Every row gives one point. A path goes straight from each point to the next, and from the last back to the first. The post is the endless flat space through its rows: a point in 2 columns, a line in 3, a plane in 4, and so on, so that a path can go around it. How many times does the path go around the post? Going back the other way cancels.

Post (2 x 3):
[[-17   6 -24]
 [  7   6  31]]
Path (14 x 3):
[[-31 -33  29]
 [ -9 -23 -26]
 [ 40   7  21]
 [  9  39  -5]
 [-13  30  -8]
 [-50   7   7]
 [-31 -24  -9]
 [  8 -24  22]
 [ 36  -8 -10]
 [  9  48 -10]
 [-14  60 -19]
 [ 12  49 -20]
 [-30  50   1]
 [-30   6  -1]]
Times around: 2

Post (7 x 8):
[[  7  -2  46  10  28  20 -26  31]
 [ -3  -6  60  11   2 -12   4  33]
 [-17 -10   2   3   0  -5  16 -28]
 [ -1 -18  -7 -13   8  -9   6   1]
 [-16   2 -28  36   8 -18  -6 -13]
 [ -8   0 -12  24 -21   0   4  -6]
 [  3  -9  -9   4  17   5  30  -4]]
Path (11 x 8):
[[-25 -14  -2   3 -13  -8  17  10]
 [-18 -34  -5 -11  -5 -17   0  -4]
 [-12 -28  23  16   1 -30 -28  -5]
 [  2 -12   1  -4  19  -9  12 -21]
 [ 10   0  22   1  15  -7 -10  -5]
 [  1 -26  19  13   7  -1 -21 -19]
 [-18 -32  33   9  27   0 -28  -9]
 [-27 -13   7  21  17   0  10  10]
 [-29   6  12   1   0  -2  12  -2]
 [ -5  23  21   8  15   0   5   9]
 [-16  16  -1   7 -15  -4  14  18]]
Times around: 0

Post (13 x 14):
[[  1  -9  18 -12  12  -5  -2 -11  -8  -9   2  17 -12  -6]
 [  1   0  24   1  -5   6   0  -1  11   8  15 -16  -6  -7]
 [  3  -5  14   0  -6   4 -26 -12  -5 -11  -3  -2   6   1]
 [  5 -12 -15   0  -8  -3  -1   1  -6   4  -1  22 -12  -9]
 [ -7   2  42 -12   3  12   3  10   2   5  -4 -11  60   3]
 [ -8  -3  14  11 -18 -13  13 -23 -13  -4  11  -8 -13   6]
 [ -2  -3  -2  11   9  54   4  -5  -9 -13 -12 -16 -22   1]
 [  3   0 -14 -15  -9  -9   0  -3  10 -17   9  -1  -3   9]
 [  1 -10  22  -5   3  -3  -5  11 -13   3  -3 -10 -19  10]
 [ 20  -4  -2  22  36 -22  -4  19   4 -27 -21   1 -20 -24]
 [  4   0  -5  24  12 -10  -5  -2  11 -16  14  10   1  20]
 [  7   8 -11  -4  -2   4   5 -11  30   3 -26  -2 -29  16]
 [-10   2 -13 -10   8   8  -6 -19 -11  14  13   0  30   2]]
Path (10 x 14):
[[ 20  -5   1  -5  -1   0   9   1  24  -7   1 -16  -6   3]
 [  9   5  11  -5   3  11  23   0  -9  -9  -9   6 -10   0]
 [ -3  14   4 -23   0   9 -16   8   2  -3   1  -2  -4  13]
 [ -3   8   6 -11  -4  -9 -18   2   7 -15  11   7   0  -4]
 [  5   7  -3   5  -2  13  -5  -2   2 -14   1 -11 -17  12]
 [  9  -4  11   2  -3   7   0  -3  -9  -7  -2 -10  15 -22]
 [  5  -7  18 -16  10  10   5  -1  10   2  -2   3  -5  17]
 [-15 -20  -7  -6   3   1   3  -8 -16 -16   4   3   4  11]
 [ -2  -9  -3   2  -9   5  -8 -10  25 -12 -21  -1  12 -18]
 [  9 -19   4 -15   4   5  -3  22   2  -5 -14  -1   6   9]]
Times around: 0

Post (17 x 18):
[[  3 -18  18 -33  -8  18   0  20   5   2  25 -56  -3  12 -26 -25  16   9]
 [  1  -8 -18  22  -3  -4 -14   9   1   2  -8  14   4   0 -24 -30   6  -2]
 [  4 -13   1  21 -13 -11  13   4  17 -13  -2   5  15  -8 -21 -17  -2 -16]
 [  0   2  -8 -17   5 -11  -6   7   7  -3 -13  10  11   5  10  -8  -9  -4]
 [ -8  -5  -4   0   3   3  -9   5  -1 -10   0   6   1 -10  12   0  14 -11]
 [  0   3  -4  -8   5   3  41   9  17  -4  24   7   1 -12 -29 -13  12   7]
 [  1   8 -15 -20  15   6  -8  -1  13  21  36  -7  15  24  -9   2  13 -18]
 [-13  -6   5  -4  -2   4   2  -3  17 -21  13  15 -22   2  60 -11 -16  -6]
 [-11 -29  -8  -1 -25   8  -4  -8  47  27 -13 -49  -8   0  -5  -1   9   5]
 [  4  -4  11  13   1  27  -2 -15   6  -2  -7   7   4  -4 -19 -13  -4 -10]
 [  5 -10   7  14   8  10  -1   5   5  -8 -12  -1 -14  16   5  -9   5 -17]
 [ -3  -2 -16   9  11   1 -11 -18   3  -6 -13 -18  -6   6  15   4 -21 -11]
 [  0 -10   4   0 -13  -5 -14  -3   8   1   3   4 -12   6 -17  -4   1  -6]
 [ -4  -1 -11  15   3   6  -8 -18  13 -10   1   5  12  24 -16  -2  17   4]
 [  1 -16   2  -9 -16 -11  10  -1  -8   2  -2  -3  -4   0  -2 -30  11  -9]
 [ -3  -4   0  22  -5  -8   1   1   6  20  -6   0  14  -2 -15  -7  -5  17]
 [ -1 -15  -4 -16 -31  28  25  18  -1   5  15   6  -1   4   8  -5  -3  -9]]
Path (7 x 18):
[[-10  -2 -16  -5  -4  -9  23 -12  16  -3  -1 -15   6   3 -13  -9 -23  -4]
 [ -7   5 -22   8 -10   1 -13  -5  -2  -1  -9   2  -7   5  -5  -1 -10 -12]
 [ 12  -6   3  21 -17   0  -6  -8  10  12  -8   6 -12   3  -5  -8  -1  -7]
 [ 12  -8  -4   9   5   2   7   9  -6   1 -10  -6   2   2 -10 -16   0  -6]
 [  4 -14 -26  14 -12  12  11   7   5  -2   2 -20   0   6  -1  -4   4  -5]
 [  1 -22   3   4  -3  -2 -22   0  11  -1   7   1   3  17   1  -4   9   3]
 [-10  -7  -8  -3  22   1   4  10  16 -19   8  -3   4  13   2  -9  16   9]]
Times around: 1

Post (17 x 18):
[[ 19  -9   0  12  -1 -12 -13  23  -7  -7   9  12  13 -45   5   9  33  12]
 [ 16   3  23 -29  25  -1   9  20  35 -21  21 -12  -7  -3 -15   1 -16 -30]
 [  9  -1  21  17 -39   4 -14  -7 -16   8 -41  21   3  -3 -21  -5  46  10]
 [  9 -20  15 -21  16 -36   8   2   9   3  33  12   6  -6 -24   1 -34  18]
 [  5  11  -1  24 -37  13 -10 -20 -14 -42 -14  15  19   2 -12  -7  55  41]
 [-24  28   6 -11  -1  33   1  -2 -28 -15 -32  21  -5   2 -17 -11 -40 -26]
 [-16   3  -8  25 -22   7 -13 -28 -17   1  -9  27  13  -6 -14 -33  49 -13]
 [-31  27 -20 -17  15  -1  40  27  -2   7 -21   4 -18   9 -22   1 -20 -15]
 [ 13  10  -4 -31  11 -10   0 -13  28  -1  14   3 -36 -18   3  17 -28  -8]
 [ -5  30  -6  16   9  37   6   0 -25  21 -11 -18 -14   6 -31  -1 -12  -5]
 [ -7  -6   8  30  -4  36 -24  -3  -5  -8 -33  41  -1   8 -11 -29  60  34]
 [ 37 -14 -23   4 -16 -10   3  19  39 -17  16  21   8 -25 -36   6  -5  -6]
 [-14  22  -4 -13  25   1 -16  12 -19  -5 -19  11 -17  27 -34  25 -23 -25]
 [ 26   7  -8 -15   7 -29  -8  16  23  -6   5  -8   4  10   6 -11 -36   2]
 [-22  24   0  15  10  46  24 -17  11  22 -18  33  19  13  -2  33  -6 -33]
 [ 33 -28  -6   3  -5 -25  20  26   9 -28  42  -4 -30  -1   8   3 -20  -5]
 [-26  23 -11 -40 -10  22   0  31 -12  16  19   2 -12  24 -11   3 -38 -15]]
Path (25 x 18):
[[ 15   2 -10  14 -52  15  13 -20  -2 -48  11  15 -26  -8 -44  -6 -16 -11]
 [ 24  11  28   9  21  28 -20 -23  22 -15 -17  51   4 -24 -28  17  27 -11]
 [ 25  -2  21   2  -7   8  22 -21  26  -5 -16  20  20  26 -16 -10 -15   4]
 [ 13 -20 -24   5 -28  26  -8 -24 -12   6  10  23  33   9 -21  23  12   0]
 [ -9 -14  27 -22   9 -29   4  -6 -14  11   5 -35  15  11 -28   0 -18   1]
 [ -1  15 -15  -7  -9  -2  -7  17  22  -1  20 -20  -7   4 -26   5  -1   4]
 [ 10  20   4  50 -16  23 -11  11 -21  -8  -6  16 -21  11  -6  -9   8  15]
 [ -2  12   1   5   3  22  24  21   3   7 -10  16 -11  13 -13   0   9  35]
 [  4  23  14 -17  23 -11   6 -26 -10 -18 -22  36   7  -9 -13  -7  21  -7]
 [ 46  -2 -11 -19   6  20 -17  10  27 -19 -32  14   9   2 -17   3 -29 -41]
 [-31 -22   1 -21   3   8 -13  22 -39  17   5   4   0  -6   1  13   2  17]
 [ -3   8   6  17   6 -12 -22  28  -7 -16 -22  -2 -12  -7 -14  16 -21   6]
 [-13  23   7  14  -3 -12 -24  33 -28  14  -3  37   8 -27 -24  33  -5 -20]
 [ 16  -2  14  18  40  13  12 -21  20   0  -1  16 -39 -15 -16 -23  -2 -22]
 [  7 -14  -5   8  -9  34  -5  34 -24   1  24  22  -9  18 -31  -9  17 -18]
 [ 12   2   1  -5  12  -5  15   8 -31   6  24 -31  40   8 -29   6 -26 -26]
 [-32   1   2   5   0  11 -11  10 -24  -3 -26   7  16  -3   0  19  18  27]
 [-32  -1  -4   4  15   0  17  17 -13  -5  13  30   7   4 -27  21 -24  25]
 [  1  22  -1  33  -1 -18   9  12 -11  -9 -14  -3   8 -20 -15 -17  -5 -22]
 [  2  22   0   4  -1  -8  19  32 -13 -43   2  -3  -3  14   2   0 -10   8]
 [ -9  -2   7 -10 -12  12   4  28 -33  10  -3  20 -29  17 -18  -3   0   8]
 [  3   9  -1 -29  11  16 -17  -9  -4   3 -22   8  -2   2  10  -3   5 -10]
 [ 12  -8   2  15   8  14 -14  -7   4  10   3   3   2 -10   2  13  35  -4]
 [ -9  -3  17  30  -4  16  33 -23  -5  26   2   3  19 -30 -13   7   2  16]
 [ -8   1 -13 -24 -17 -19 -15  33 -14 -10  22  14 -16   0 -30  -7 -26  13]]
Times around: 4

Post (17 x 18):
[[  6   1  14  30 -18   8  -1 -11  21 -12  10   4   9  21  11 -24   0 -10]
 [ -5   3 -11  14  11   0  -6   6  -5   9  -4   8   4  -6 -16  -9  27  -3]
 [ 15  12 -14  23  -2  20 -11  14  25 -15 -28 -10  13  -2  32  28   2  -6]
 [-17 -25  24  -7  24  21  -6 -25 -54  -6 -28 -40 -16 -14 -24 -16  -1  -4]
 [-18  19   9  19  -1  14  -2  13  23   6   2  -1  12  -8  39  13  10 -14]
 [ 16   1  25   1 -10  24 -25 -18   7 -25  24  19   6  40   8 -35   0 -11]
 [-18  16 -25   6  36 -20   0   8  35 -11 -21  10   4   5  17  -1   9   4]
 [  5 -13  -6 -31  19 -18   4 -13  12  33 -10   9  -8   3 -11 -21  34  18]
 [ -6  17 -24  -4   8 -10   2  21  11  16 -21   3 -29  19   1  -8  17   9]
 [  7 -19   1 -26  -5 -13   7   6  -4  -5   1   0  -6  -1 -11 -25  21 -23]
 [  2  -5  31 -10  -7   0  -8  -5 -55  -1 -16 -16  10   0 -11 -11  17   0]
 [-14  15 -15  -7  26 -28   2  16  25  10  -7  -4 -12  13  -7  26  14  13]
 [ -3 -12   0 -25  -1   1  21 -12 -30  23  -4  11   1  22 -16  -2  25  -3]
 [-25 -13 -12 -30  -8 -21 -16 -22 -22  15  -8  -1 -10   5 -11 -13  25 -10]
 [ 15  33  21  17 -10  15  -1 -27  16 -13   4  -4   5  24  21 -18  11 -25]
 [ -8  -1  -6 -35 -12  -2  11  -2 -26   9  10 -18  -2  -7 -26  -8   2  17]
 [  8  17  -3  13  -3  12  -7 -25  25 -24  -9  30  -3  -3  29  13   3  -4]]
Path (24 x 18):
[[-30  34  -9   2   7 -15 -14  14 -25  15   7  11 -12 -18  16  20  28   3]
 [-15  -2   1 -25  -4  -5   7  20 -25   6  -6  -7  10 -26  -1  19  35  10]
 [ -6 -12   6  24 -19  42   4   1   4 -16 -10 -12 -24 -26  10   6 -16   7]
 [  9   4  -6  29  14  -1 -21 -36  33 -50  16  -5   8  23  11 -38  -7 -22]
 [ 42  12   1  -4   0  10  13  11  -8   3  -3  -9 -18  14 -23 -15  -8  30]
 [ -9  25   5 -14  -8  27 -16 -21 -15   1   5  -9  30  -2   4  30 -15  14]
 [-40  10  -1  24  16  10 -16   9  38 -35   0  13  -7  -4   8 -34   8 -24]
 [ 19 -19  15  31 -22  50 -11  -8 -18  -7  -9  -3   7  -1   8 -36  13  -9]
 [ 13 -34  -5 -12   4 -34   9  17 -29  -6 -20 -25  -9  33  -6   4  -3   7]
 [-48 -12   7 -15 -14 -35 -12  11 -13  17  29 -47  -4  21 -30 -52  -2 -16]
 [ -5  -5  11  16  15 -17 -36 -27  26   8 -37  27  -2  -3  -9 -24  30  21]
 [ 14 -12  -9   4   7  26  36 -14 -15 -19  -1  -9 -10   5 -33 -32 -12 -18]
 [  9   3   8   8  48  -2  11  -1 -26  -1 -22 -19 -14  18 -17 -18   8   4]
 [ 26  -2   7  26  20 -17  32  15  -2  29 -29 -41   5   9   2  -3  42 -15]
 [-14 -15 -23   0  23  -2 -11 -28   2  -4 -19  42  -7  13   8  -4  15 -15]
 [-15 -14 -11 -18  -3  14   2  -1 -16  24 -26  -7 -21  12  -6  -8  22 -41]
 [ 12  -1 -13 -60  -6 -10  15  11  29 -29   8   1 -42  20 -27 -18  -4  21]
 [-17   7   3  20   7 -13  11 -26  34   3   4 -19   6   1  10  10   4  28]
 [-13 -13 -27  16  22 -11  -9  -8  10  -2 -22 -26  -6  22   9 -55   0 -30]
 [ -7 -11 -11  -4  27  16  13 -30  13  -3   9  26 -17  15  13   2   5 -27]
 [-21   2  16 -11 -12   3 -32  16 -18  16  27  -2  29  17  11 -32  37  -9]
 [ -2  -3  -6  19  10  19  -2 -22   9 -11 -27 -31 -31  -5 -13 -25   7 -14]
 [  1  17  12 -17 -37   0 -14 -19 -27  31 -11 -18   6   7 -17 -13  19   1]
 [ 14  -9  10  -4  -4 -14 -16 -30  11  12 -16  25 -32 -20  27  -4  16 -24]]
Times around: 1
